Every row gives one point. A path goes straight from each point to the next, and from the last back to the first. The post is the endless flat space through its rows: a point in 2 columns, a line in 3, a plane in 4, and so on, so that a path can go around it. How many times does the path go around the post? Going back the other way cancels.

Post, 2 rows:
22,-15,15
-12,31,-9
Path:
-30,25,12
8,-32,3
30,-10,-7
1,60,-5
-15,32,30
-15,12,1
-24,28,17
12,41,11
7,41,-34
-8,13,-32
-2,-11,-1
-8,7,-19
-22,1,-10
Times around: 0

Post, 7 rows:
-11,-10,-9,-24,1,-12,-22,-8
-16,17,-36,13,-25,-26,31,-6
-21,-25,-17,-42,35,-21,-8,-4
-42,-12,-4,16,5,-4,-11,0
-22,1,-18,31,-7,-4,-33,14
-20,-9,-9,5,-2,7,-11,12
16,-1,-33,-4,-7,-24,16,-25
Path (19 x 8):
7,21,-39,-8,14,-45,9,-10
-28,6,-11,-14,33,-15,14,-26
-16,-7,-6,20,32,-9,-4,17
-60,-8,11,17,-15,-17,29,1
-24,-26,-10,2,5,-9,2,-10
-27,-12,-7,-16,-29,10,-31,-26
-33,4,-27,1,34,-15,-12,0
-23,-14,8,3,45,-7,11,-4
11,-9,-28,9,1,-59,-42,1
-14,-28,-17,-2,-1,-26,1,-14
-15,-21,-36,-20,4,-15,-21,-3
-8,14,-34,-8,-14,2,12,-6
-24,11,-4,-11,-16,-17,-10,-13
-21,13,-7,-5,-18,-18,8,23
1,20,-20,-4,1,-8,-15,-11
-12,-15,-12,-9,16,10,-1,-9
-43,-30,1,-18,3,4,-26,-6
-4,-15,-14,-11,-25,-16,-21,9
-34,-6,-8,27,-8,-13,35,4
Times around: 1

Post, 11 rows:
-34,3,25,-4,-23,23,14,-4,29,-2,14,19
57,2,31,27,7,-21,-22,10,-21,-4,5,-22
-17,7,0,-15,-6,31,-5,1,12,27,-30,9
-12,-1,-23,-11,-5,35,-1,8,20,-5,9,-3
-36,-18,4,-20,2,14,-9,-8,17,11,-11,2
19,-12,-16,7,-16,-11,29,14,-32,-10,19,-8
21,10,6,4,-6,-11,25,-16,-13,-25,7,-16
26,1,3,46,-13,-20,1,5,-22,-22,-5,-17
34,16,10,38,9,-26,2,22,-25,6,6,-53
-15,-14,-21,-20,5,20,24,26,41,-5,-16,16
-34,16,-15,-40,11,15,-12,24,15,-3,-23,14
Path (25 x 12):
13,9,9,27,-9,12,20,2,21,-28,-1,23
18,-37,18,-40,13,19,-16,-21,-5,-5,-37,19
-13,-10,5,-57,-15,32,-4,-7,28,-23,-16,27
-9,-7,-2,-5,-36,25,6,14,6,20,54,-10
-2,-3,21,9,-34,-2,3,-1,11,12,11,28
9,-47,10,16,-15,-6,21,14,10,6,14,32
5,0,6,28,-7,7,13,7,-9,-7,22,-11
-13,-33,-1,6,-27,18,5,11,11,-29,-2,19
-25,-15,-39,5,-7,36,9,17,-10,-15,19,-26
8,18,-16,-8,27,12,28,28,6,-9,-6,-18
-14,-5,3,8,-13,7,2,31,16,-28,-20,-8
-14,19,6,-60,-13,12,15,-7,35,-5,-10,5
-12,-23,5,12,-18,-15,-3,-28,-53,48,-29,-11
18,5,-4,-39,21,20,-9,-10,4,-16,5,2
25,-17,-7,-10,21,1,6,-9,6,3,-12,9
-18,0,-8,-6,14,6,-20,3,44,-24,-42,21
16,32,-11,-26,18,-10,-45,10,-23,26,-14,-58
25,-17,-3,-12,3,24,12,-4,14,22,22,-4
20,6,-7,4,27,30,-23,-1,-22,11,-7,-15
-4,-8,18,-50,-7,25,-19,-19,-12,-12,9,24
6,-28,-28,-32,15,-13,24,42,8,4,-10,-19
-32,27,15,-12,-22,12,-14,-10,15,-20,-36,4
20,-22,-8,-12,-15,21,11,3,28,10,36,-16
-4,-6,25,6,-38,9,0,-3,17,-4,0,13
-18,13,-31,2,-25,-15,17,35,-17,-20,39,5
Times around: 3

Post, 17 rows:
-5,-10,3,-24,-19,20,-6,16,5,-11,-22,-1,-26,-5,-12,-3,-24,2
-8,21,22,7,5,1,-5,-5,-6,-14,-9,9,1,9,6,0,14,4
7,-5,25,15,-6,5,-21,-5,14,2,19,-4,1,2,0,-14,-7,-10
-1,22,-9,-16,-1,-24,-11,-18,-15,31,14,11,-7,-4,9,-17,-28,-8
-37,-32,-9,-27,-11,28,9,-1,19,-17,-14,3,-12,17,-26,10,6,13
2,-2,8,-8,-15,30,1,1,1,-11,-8,-14,-10,7,-6,4,27,2
-20,-2,-8,-4,-19,5,-8,21,-37,-33,12,0,21,0,-10,-6,6,-6
7,15,18,11,-6,8,9,6,-12,-5,3,-4,18,4,-9,18,-12,-20
10,20,-8,-8,-18,1,-12,-3,10,0,1,16,-12,12,3,15,-19,-4
-14,15,-7,-22,9,9,-13,7,14,-18,-12,-6,-10,-10,1,-4,12,-15
-14,-9,-10,9,20,1,-35,-14,-28,5,13,13,-4,-4,5,-12,4,-15
5,2,-7,26,29,-27,-30,15,-32,23,37,18,-2,-16,10,-32,1,-6
20,-5,11,23,-1,-19,-11,27,12,8,-1,5,28,16,9,-29,3,-20
11,-11,34,-6,9,28,7,-6,6,-13,-1,1,7,32,34,18,25,25
-34,-6,-22,-4,-7,15,11,8,-5,-28,-11,-17,-11,3,8,-3,9,-3
-7,-5,-5,4,-7,3,3,-8,-10,-9,-10,4,14,-9,7,3,6,5
-4,1,-10,7,-5,-17,12,-5,-16,-11,6,3,-1,-7,13,-17,11,-30
Path, 23 rows:
-8,20,-14,9,-29,6,5,23,-34,-29,-18,-10,-6,11,4,1,-11,8
16,27,13,3,-18,9,-19,14,-9,-32,-10,2,-21,5,-2,10,14,-24
-2,-1,13,-15,-25,17,4,-2,-18,-17,2,-5,10,13,-9,15,12,-10
-14,19,33,-10,-9,17,-4,-32,-12,-33,-13,13,-16,7,26,7,27,8
15,-1,34,2,-2,60,-14,-18,22,-25,3,-18,-42,9,18,7,31,5
14,7,1,11,-32,-4,-10,2,-11,15,2,-1,-21,20,-9,-16,-40,-10
-8,15,-4,-7,26,-42,-2,26,23,-4,-8,33,-13,3,7,-5,10,-11
3,-11,-13,-1,-28,10,-50,6,-3,18,14,-9,30,-5,-19,-13,-36,-36
9,20,-17,-17,-16,32,-20,15,3,-13,-2,-2,-10,-22,3,10,-10,-5
-10,-35,-10,8,20,7,-6,-19,-8,1,-15,-17,-1,-1,19,-39,10,-2
2,18,39,12,5,12,-1,30,-12,-41,4,-6,-5,44,16,18,15,-16
-19,-8,9,28,-6,-6,-15,-7,-18,13,3,4,10,-17,-14,-17,10,7
-23,-5,-2,-15,-16,27,29,-16,-6,-1,-33,-21,-17,-29,-16,9,-23,-29
35,-4,16,1,10,42,-14,11,-9,-14,25,-10,0,-9,4,4,36,11
-51,9,8,-3,34,3,1,-20,11,1,-19,0,20,9,-13,7,-19,9
5,0,13,-11,17,-12,-20,-22,-19,-4,17,-1,28,8,29,0,-4,-27
-4,-4,8,-3,-11,-15,6,-11,-6,34,8,-13,-14,-15,-5,-34,-13,-15
-2,-1,24,-9,-1,12,29,12,13,-14,-11,17,-6,-5,14,3,16,-7
21,10,4,-18,-2,41,-15,5,0,-25,-10,-23,-12,-37,-9,5,-1,-11
16,-5,-2,9,10,0,-10,-8,8,24,-18,-3,1,8,0,-10,-5,14
-28,-1,5,8,-26,-10,27,29,-30,-23,-4,-2,-2,13,-25,3,3,-3
-4,4,-3,-6,10,24,-36,13,-3,3,-11,6,-9,6,60,-17,14,23
9,8,-4,33,4,-32,-11,-6,-26,34,10,16,24,27,43,-47,-13,-17
Times around: 5
